Each wall is flat, endless, passes through zero and stands at right angles to its row. A trip goes straight from one point to another. List the walls that it crosses, first one first.

Walls:
(1): -.24 .11
(2): .14 .12
(3): -.15 .46
(4): -.18 .20
Trips:
.31 .13 to .13 -.33 -> 3, 2
.59 .59 to .42 -.10 -> 4, 3
-.40 .01 to .62 -.15 -> 3, 4, 1, 2
.54 -.59 to -.30 -.72 -> 2
.29 -.15 to .01 -.34 -> 2
-.32 -.36 to .23 -.07 -> 1, 2
-.47 .48 to -.40 .17 -> none
-.80 .15 to -.41 -.47 -> 3, 4

Walls:
(1): .32 .29 -.08 .12 -.02 -.37 -.09 .94 .56 -.33 .13
(2): -.12 .20 .54 .20 .18 .14 .15 -.16 -.18 -.25 .01
(3): -.15 -.80 .16 .23 .14 -.04 -.03 -.44 .03 -.32 -.32
(4): -.44 .34 .50 .36 .03 .33 -.02 .15 .15 .48 -.19
(5): .00 .33 -.14 -.33 -.11 .20 .04 -.05 -.14 .38 -.31
(6): -.58 .41 -.21 .35 .46 -.19 .07 -.47 .14 .26 -.05
Trips:
-.12 -.29 -.52 -.18 -.16 .25 -.31 -.12 -.16 .34 -.11 to -.52 .17 .17 -.07 -.13 -.13 -.49 -.22 .08 -.06 -.22 -> 6, 4, 2
.09 .29 .10 .15 -.20 -.15 .33 .20 .39 -.07 .29 to .10 -.27 .17 -.62 .21 -.02 -.78 .42 -.13 -.07 .45 -> 2, 4
.63 -.06 -.05 -.19 .04 .05 .35 -.34 .34 -.76 -.35 to -.06 .32 -.01 -.29 -.21 -.46 .19 .27 -.43 .20 -.58 -> 5, 2, 3, 4

Walls:
(1): -.24 .27 -.15 -.20 .26 .00 -.11 .01 -.23 .24 -.08 -.24 -.10 -.15 -.06
 .21 -.17 -.64 .38 .27 -.20 .17 -.16 -.10 -.48 .06 -.14 .25 .20 -.09
 -.42 .27
(2): .36 -.14 -.43 .36 -.11 -.15 .28 -.07 .05 -.37 -.21 .16 -.42 .48 -.13 .04
 -.58 .48 .27 -.07 -.15 -.33 .05 -.18 -.01 -.47 -.43 -.28 -.11 .17 .05
 -.29
(3): .03 -.24 .34 .46 -.08 -.31 .18 .46 -.06 -.05 .25 .14 -.03 -.21 .10 -.25
 .20 -.02 .11 -.05 .01 -.28 -.34 -.09 .66 -.05 -.34 -.04 -.02 .06 .54
 .02
(4): .15 .14 -.19 -.28 -.08 -.02 -.35 .26 -.09 -.27 .12 -.26 .24 -.23 -.07
 -.16 .49 .24 .41 -.36 .22 .29 -.55 -.25 .62 .77 .25 .09 .01 .02 -.05
 -.19
(5): .10 .04 -.36 .62 .17 -.20 -.06 -.22 .18 -.35 -.21 -.04 -.06 .31 -.63
 -.52 .59 .14 .28 -.05 .05 -.12 .12 .25 .46 -.33 -.08 -.16 -.32 .24 .15
 .48
(6): .41 -.05 .29 -.26 -.11 -.49 -.74 -.10 -.10 .12 -.21 .38 .11 .50 -.15 .44
 -.09 -.04 -.13 -.09 -.29 -.15 .02 .10 .05 -.06 .17 .51 -.14 .34 .37 .10
(7): -.27 -.14 -.42 .23 -.30 -.14 -.24 -.17 .10 -.15 -.21 -.26 -.01 .09 .02
 -.21 .20 -.05 -.29 .19 .10 .26 -.22 .36 -.12 .17 .06 -.15 -.30 -.01 .23
 -.19
Trips:
.17 -.28 -.45 -.57 .67 -.20 -.18 -.20 -.22 -.07 .04 -.02 -.17 .01 .58
 -.17 .69 .11 -.32 .08 .11 -.26 -.20 .14 -.23 .39 .26 -.04 .09 .19 .32
 -.23 to .00 -.17 -.21 .28 .19 -.37 .03 .43 -.33 .05 -.13 .30 .50 -.25 .06 -.02
 -.05 -.04 .30 -.15 -.11 -.43 .17 -.10 .06 .03 .64 -.24 .64 .26 -.29 .20 -> 3, 7, 1, 5
.11 -.10 -.30 .35 -.17 -.23 -.13 .78 -.14 .07 -.59 -.29 -.31 -.07 -.28
 .27 .27 -.39 .12 .08 -.31 -.10 .21 -.44 .33 -.37 .06 -.21 .33 .52 -.23
 -.33 to .43 .02 .05 .34 .27 .05 .45 .22 -.39 .07 -.11 .33 -.09 -.30 -.38 .26 .18
 -.01 .20 .35 .14 .39 .05 -.12 .14 -.12 -.07 .18 -.23 -.23 -.19 -.33 -> 6

Walls:
(1): .04 .00 -.01 .03 -.44 -.13 -.01 -.08 -.21 -.07 .00 -.12 .51 -.06 -.02
 .00 -.06 .32 -.11 .26 .34 -.19 .14 .19 -.38 .37 -.24 -.11 .00 -.14 .26
 .40 -.19 .29 .03 .18 .14 -.14 -.50 -.17 -.31 .00 -.21 -.18 -.35 .30
 -.13 -.28
(2): -.01 .33 .02 .13 -.19 -.19 .36 .00 -.18 -.25 .44 .19 -.33 .01 .44 .15
 .01 -.26 -.28 .12 .07 -.19 .00 .05 -.12 .29 -.46 .54 -.51 .14 -.19 -.36
 -.04 .07 .31 .13 .21 -.27 -.23 -.13 .09 -.32 -.02 .19 -.06 .09 -.20 .27
(3): -.43 -.22 .14 -.19 .42 .20 .18 .15 -.03 -.01 .31 -.70 .27 .29 -.11 .01
 -.56 .00 -.19 .53 -.12 -.20 .20 .07 .06 .62 .30 -.27 -.06 -.27 .27 -.02
 -.02 .36 .19 -.46 -.40 .58 -.08 .09 -.20 -.42 -.08 -.05 -.09 .21 .14
 .00
(4): .11 .00 .12 .48 .36 .08 .32 -.21 .04 .03 -.06 -.33 -.05 .39 -.49 -.01
 -.05 .04 -.42 .12 -.12 -.21 .24 .04 -.27 .10 .17 .14 -.34 .14 .53 -.32
 -.46 .21 -.73 -.14 -.06 .39 -.18 .36 -.02 .07 -.09 -.47 .11 .25 .03
 -.13
(5): -.16 -.17 -.19 .38 .03 -.12 .60 -.42 .32 -.10 -.18 -.41 .34 .11 -.03
 -.25 .02 .23 .04 -.02 .09 -.04 -.56 .34 .63 -.05 -.06 -.42 -.46 -.12
 .25 .23 -.01 .48 .22 -.17 -.13 -.01 .30 .07 .14 -.07 .05 -.27 -.04 -.50
 -.42 .09
(6): .03 -.02 .12 .11 -.06 -.04 -.18 -.61 .33 .16 .00 .62 .54 -.26 -.23 -.28
 -.46 .00 .19 -.12 .12 .34 -.06 -.09 .20 -.27 .26 -.28 .12 -.36 -.29 .06
 -.10 -.08 .18 -.05 -.19 .17 -.11 .26 .29 .16 -.01 .37 .38 .09 -.19 -.17
(7): .08 .00 .05 .04 .64 .29 .05 -.07 -.06 -.40 -.13 -.12 -.18 -.09 -.07 -.56
 -.52 -.63 .08 -.13 -.11 .02 .28 .01 .23 .23 -.04 .29 .14 .22 .01 .34
 -.05 .41 -.17 .08 -.07 .11 .02 -.40 -.22 -.13 .31 -.30 .07 -.27 -.42
 .00
(8): .10 -.23 .04 -.29 .21 .18 -.48 -.14 .07 -.14 -.44 -.34 .19 .18 -.07 -.24
 -.23 -.11 .34 .29 -.12 -.59 -.02 -.28 .15 -.28 .02 .20 .09 -.43 -.07
 -.04 .52 .03 .08 -.37 .13 -.39 .21 -.02 .36 -.02 .75 .03 .10 -.18 .28
 .28
Trips:
-.01 -.29 .19 -.15 .31 .27 -.08 -.01 .09 -.03 -.22 -.12 .29 -.01 -.31
 .13 -.03 .05 -.26 .29 .47 -.55 .06 -.06 .24 -.08 -.13 .38 -.08 -.37
 -.13 .39 .05 .12 -.14 .12 -.27 .09 -.17 .49 -.32 -.07 .51 -.09 .08 -.37
 -.04 .39 to -.09 -.01 -.15 -.24 -.35 -.21 .04 -.04 -.14 .26 .10 -.57 .32 -.30 .51
 -.31 -.05 -.03 .00 -.76 .01 -.02 .34 -.14 .37 -.34 -.02 .20 -.05 -.01
 -.54 .18 .67 .01 .24 .38 -.02 -.50 -.07 .35 -.09 .17 -.28 .12 -.33 .10
 .33 .00 -> 4, 3, 7, 2, 5
.07 -.13 -.39 .42 -.04 .46 .05 .55 .18 .33 .47 .33 .07 .15 -.37 .05 -.15
 .00 -.34 .05 -.23 .08 .34 -.18 -.05 -.20 .19 -.26 .34 .40 -.29 .12 -.14
 .22 -.26 .08 -.35 -.34 -.06 -.58 -.25 .15 -.64 -.27 .10 -.07 .24 .15 to -.14 .19 -.12 .34 -.10 .43 -.07 .26 -.05 -.16 .28 .16 -.20 -.03 .37 -.18
 .05 -.20 .28 .36 -.28 .26 -.23 .18 .53 -.59 -.27 .38 -.18 -.39 .22 .13
 -.14 -.07 .55 -.10 .00 .00 -.28 -.20 .55 -.12 -.04 -.25 -.25 .36 -.25
 .20 -> 3, 1, 4, 2, 5, 6, 8

Walls:
(1): -.21 .18 -.07 -.02 .12 -.19 -.16 -.44 -.57 -.07 .25 .07 .05 -.38 -.11
 .00 .35 .30 .00 .37 -.62 -.01 .15 -.36 .41 -.24 .22 -.07 .53 -.07 .07
 .02 -.15 -.03 .16 .24 -.15 .02 .37 -.16 .19 .01 .04 .09 .08 -.23 .19
 .41
(2): -.29 .41 -.19 -.04 -.44 -.24 .00 .23 -.19 .00 .12 -.09 .08 .21 .08 .29
 -.03 .04 -.41 .19 -.05 .23 -.32 -.60 .19 .17 -.03 -.42 -.25 -.11 -.50
 -.07 .01 .23 .08 -.08 -.14 .12 .08 -.17 .02 .18 .09 -.27 -.41 -.39 -.30
 -.17
(3): .46 .03 -.01 .01 -.09 -.11 .22 -.17 -.41 .03 .21 .09 .15 -.31 .42 -.29
 -.24 .19 .56 -.28 .09 -.40 .11 -.13 .10 -.04 -.36 .08 .44 .19 -.18 .11
 .19 -.37 -.15 -.04 -.50 .24 .20 -.22 -.12 .48 .09 .47 .09 .38 .20 -.12
(4): -.09 .40 .38 .09 .11 -.28 -.12 .29 .01 .13 .12 .29 .25 -.14 -.10 .19 .06
 .06 .39 .12 .14 -.07 -.47 -.37 .11 .14 -.05 -.28 -.26 .11 .37 -.45 -.14
 .21 .31 .25 .09 .16 -.22 .25 -.30 -.03 .23 -.12 -.27 -.05 -.09 .11
(5): -.49 -.14 .13 -.29 .10 -.27 -.22 -.11 .00 -.57 -.20 .15 .07 -.31 -.19
 -.34 -.04 .41 -.09 -.07 -.10 -.08 .31 -.07 .12 .07 -.31 -.03 -.07 -.07
 -.27 .23 .39 -.10 -.08 -.03 .15 -.33 -.13 .14 .02 .23 -.13 -.10 -.35
 -.30 -.09 .04
(6): -.45 -.09 .32 .09 .47 .15 -.13 .21 .43 -.52 .36 .34 .26 -.28 .64 .29
 -.03 .31 .44 .32 -.20 -.43 .65 .49 .50 -.06 .20 .09 -.19 -.32 .07 -.06
 -.29 .32 .24 -.41 .33 -.31 .14 -.14 -.49 .44 .06 -.48 -.01 -.58 .24 .22
(7): .27 -.04 .09 -.10 .03 .04 .21 -.10 .03 .06 .03 .12 .45 .22 .02 -.13 .11
 -.11 -.33 -.24 -.05 .09 .10 .20 .08 .89 -.33 -.07 -.19 -.05 -.15 .27
 -.01 .03 .05 -.10 -.24 -.38 -.16 .26 -.13 .13 .06 -.14 .07 -.43 .61 .05
(8): .16 .11 .46 .08 -.09 .32 -.15 -.10 -.05 .05 -.20 -.23 .17 -.01 -.11 -.08
 .23 -.35 -.32 -.05 .26 -.27 .09 -.14 .32 .11 -.32 .01 .30 .33 -.01 .29
 .05 -.13 .13 .23 -.27 .02 .24 -.07 -.18 .18 .26 .21 -.58 -.14 -.19 -.26
(9): .26 -.19 -.07 .12 .25 -.15 .19 .33 .08 -.58 .18 .00 .05 -.20 -.40 -.02
 -.61 -.32 .10 .06 -.28 .00 -.28 -.13 -.51 .32 .00 -.20 -.02 -.26 -.05
 .30 .22 .21 .24 -.31 .33 .03 .15 -.23 -.38 .07 .42 .21 -.01 .28 -.65
 .27
(10): .08 .05 .08 -.29 .59 .28 .21 -.34 .29 .08 -.14 -.40 .20 .16 .10 -.01 .22
 -.34 .43 .09 .19 .04 .02 .08 .10 .67 -.12 -.09 .02 -.31 .32 -.15 .05
 -.59 -.13 -.13 .62 .04 .04 -.21 -.02 .12 -.16 .20 -.21 -.04 .35 -.02
(11): -.19 -.04 -.06 -.08 .06 -.48 -.36 -.23 .41 .17 .30 -.46 .06 .10 -.25
 -.10 -.21 -.34 -.54 -.23 .33 .17 -.44 .31 -.20 .18 .15 .01 -.40 -.20
 -.04 -.20 -.05 -.31 -.34 .37 -.04 .15 .08 .20 -.16 -.12 -.18 .14 .03
 -.08 -.05 -.26
Trips:
.09 -.03 .18 -.58 -.10 -.15 .20 -.13 .05 -.45 -.07 .24 -.25 .28 -.38 .09
 -.10 .13 -.20 -.04 -.30 -.38 -.45 .34 -.19 .25 .16 -.11 -.24 -.40 -.05
 -.43 .10 -.09 .07 .08 -.59 .05 -.25 -.09 -.15 .22 .16 -.03 -.43 .26
 -.37 -.04 to -.17 -.10 .08 .26 -.17 -.18 .15 .17 -.45 -.09 -.29 .18 -.19 .21 -.20 .13
 -.04 -.36 -.12 .42 .00 .13 .19 -.26 -.11 -.37 -.09 .44 -.23 -.22 .10
 .29 .15 -.05 -.37 -.35 .12 -.37 -.04 -.18 .11 .28 -.20 .10 .43 .44 -.17
 .10 -> 7, 4, 11, 2
-.10 .16 -.57 -.41 -.16 -.10 .15 .11 -.02 .04 .13 .23 -.17 .23 .10 -.14
 .08 .07 .18 .07 -.33 .26 -.44 -.47 .19 -.13 .23 .48 .39 .01 .42 -.23
 -.15 .62 -.33 .10 .20 -.09 -.16 -.08 -.16 -.35 -.05 -.17 -.21 .19 .13
 .67 to -.03 -.24 .38 .12 -.09 -.15 .17 .08 .35 .06 -.17 .28 .22 .20 .28 .11 .14
 -.53 -.10 .03 -.45 -.11 -.24 .06 .32 -.01 .43 -.01 -.10 -.04 -.18 -.24
 -.18 .06 -.33 -.19 -.23 .13 -.33 .15 .47 -.27 .12 .38 -.25 .35 .03 -.57 -> 1, 11, 8

Walls:
(1): .47 .07 -.40 .16 -.18 -.01 -.20 .12 .13 -.13 .23 -.06 .25 .49 -.03 -.03
 .30 -.26 .24 -.05 .17 -.05 .04 .43 .25 .21 -.08 .28 -.02 .51 .14 -.23
 .16 -.07 .02 -.18 -.14 .43 -.15 -.19 .00 -.12 -.17 -.05 .34 -.62 -.53
 .11
(2): .11 .17 -.18 -.15 -.32 .14 -.08 .36 -.28 .04 .48 -.35 .16 .52 -.11 .49
 .17 -.15 .43 .20 -.30 -.35 .31 .12 .51 .23 .17 .66 -.15 -.07 -.53 -.38
 -.46 -.03 .31 .78 -.31 .37 -.44 .19 .13 .17 .15 -.57 .05 -.16 .23 -.03
(3): .08 -.20 -.52 -.16 .18 .03 .17 -.08 .39 .13 .11 -.10 .18 -.26 -.49 .53
 -.48 -.14 .39 -.14 -.13 .31 .25 -.14 -.07 .04 .24 .00 .02 -.10 .22 -.19
 .33 .28 .30 .10 .17 .04 -.60 -.33 .53 -.30 .01 .12 .12 .02 -.13 -.15
(4): .13 .07 -.03 -.32 .05 .25 .36 -.15 .18 -.31 -.10 -.02 -.22 .34 -.06 .25
 .46 -.18 .31 .03 .00 .58 .06 -.50 -.06 .38 .16 -.41 .51 .31 -.27 -.21
 .10 -.19 -.29 -.56 .21 .60 .19 -.01 -.35 -.01 .36 -.27 -.14 .32 .22
 -.49
(5): -.60 .25 .23 -.60 .02 -.34 .16 -.86 .41 -.15 -.20 -.15 .14 .13 .68 .03
 -.18 .22 -.27 -.02 .20 -.04 .07 -.26 -.14 .17 .48 -.08 .13 .09 -.03
 -.37 .21 -.46 -.43 -.47 .51 -.05 -.04 -.07 -.32 .39 .06 -.19 -.31 -.39
 .19 .02
(6): -.41 -.43 .64 .09 -.02 -.20 -.12 -.07 -.33 -.32 -.12 -.04 .37 -.58 -.43
 -.64 -.10 -.18 .29 .04 -.25 .36 -.15 .64 -.03 -.43 .05 -.15 .17 .27
 -.16 .24 -.38 .16 .50 .29 -.16 .28 .22 -.31 -.50 .25 -.06 .08 .12 .14
 .19 -.29
(7): -.11 -.74 .05 -.18 .38 .20 -.40 -.09 .23 -.31 .03 -.13 -.46 .20 -.27
 -.01 .37 -.24 -.11 .07 .23 -.31 -.12 -.10 -.07 .24 -.14 -.16 .08 -.76
 -.14 -.09 -.20 -.04 .06 .50 -.14 -.04 .25 .46 .04 -.05 -.22 -.12 -.06
 .51 -.34 -.07
(8): -.10 -.02 .26 .17 .29 .22 .84 -.46 -.40 .32 .09 -.29 -.50 .19 .25 -.15
 .33 -.23 .04 -.78 .01 .07 .14 -.11 -.01 .28 -.19 .41 .04 -.05 -.05 -.04
 -.49 .55 -.23 -.27 -.07 -.25 -.28 -.06 .18 .42 .60 .34 .22 -.09 -.39
 -.41
Trips:
-.22 -.08 .00 -.54 .01 -.01 .34 .05 -.56 -.26 .56 .60 .41 -.25 .00 .11
 -.29 .00 .01 .05 -.07 -.14 -.25 .07 -.67 -.20 .27 -.26 .28 -.11 -.61
 .26 -.25 .12 -.50 .31 -.04 -.30 -.08 -.82 .35 .11 .00 .28 -.01 .31 .21
 -.12 to .09 .07 -.09 .25 .24 -.39 -.17 -.45 .35 .57 -.08 .12 -.49 .03 -.48 .19
 .03 -.55 -.02 -.19 .13 -.47 .29 .46 .10 -.01 -.05 -.06 -.02 .29 .16 .94
 -.28 .51 .25 -.05 -.09 -.55 .26 .10 -.28 .08 -.15 -.39 -.92 .28 .25 .24 -> 5, 7, 3
-.01 .64 -.22 .14 -.06 .40 .37 -.30 -.21 .55 .30 -.15 -.16 -.33 -.13
 -.34 .32 .66 .09 .47 .48 .11 .22 .35 .06 -.18 -.27 -.18 -.03 -.49 .26
 -.07 .09 -.14 -.61 .11 -.22 .11 .17 -.22 -.22 .55 .04 .19 .11 .09 -.05
 -.43 to .03 -.24 .47 .09 -.03 .58 -.10 -.39 .08 -.17 -.14 -.19 -.14 .23 -.05
 -.25 .39 -.04 -.04 -.08 .04 .24 .30 -.68 .51 -.05 -.21 -.15 .48 -.22
 .01 .28 -.12 .07 .04 -.16 .11 .51 -.37 .08 -.55 .22 .25 -.31 -.16 .25
 -.52 -.43 -> 6, 7
-.11 -.25 .04 .32 .04 -.01 .28 -.14 .50 .08 .06 -.25 .46 -.12 -.05 .36
 -.60 -.42 .52 -.21 .51 -.04 -.46 -.34 -.14 -.03 -.17 .22 .07 .49 -.08
 -.51 .03 .31 -.38 -.24 .26 -.51 .00 .13 .06 -.19 .10 -.17 .22 -.39 .23
 .58 to -.70 -.62 .03 .26 -.14 -.19 .18 -.19 .18 .05 .05 .25 .00 -.05 -.58 -.21
 -.09 .34 -.21 .18 .55 .20 .01 .37 -.14 .04 -.25 .50 .00 -.19 .16 -.18
 .06 -.07 -.13 .04 -.20 .26 -.16 -.21 -.10 -.07 -.03 -.19 -.13 .36 .43
 -.23 -> 6, 1, 8, 7
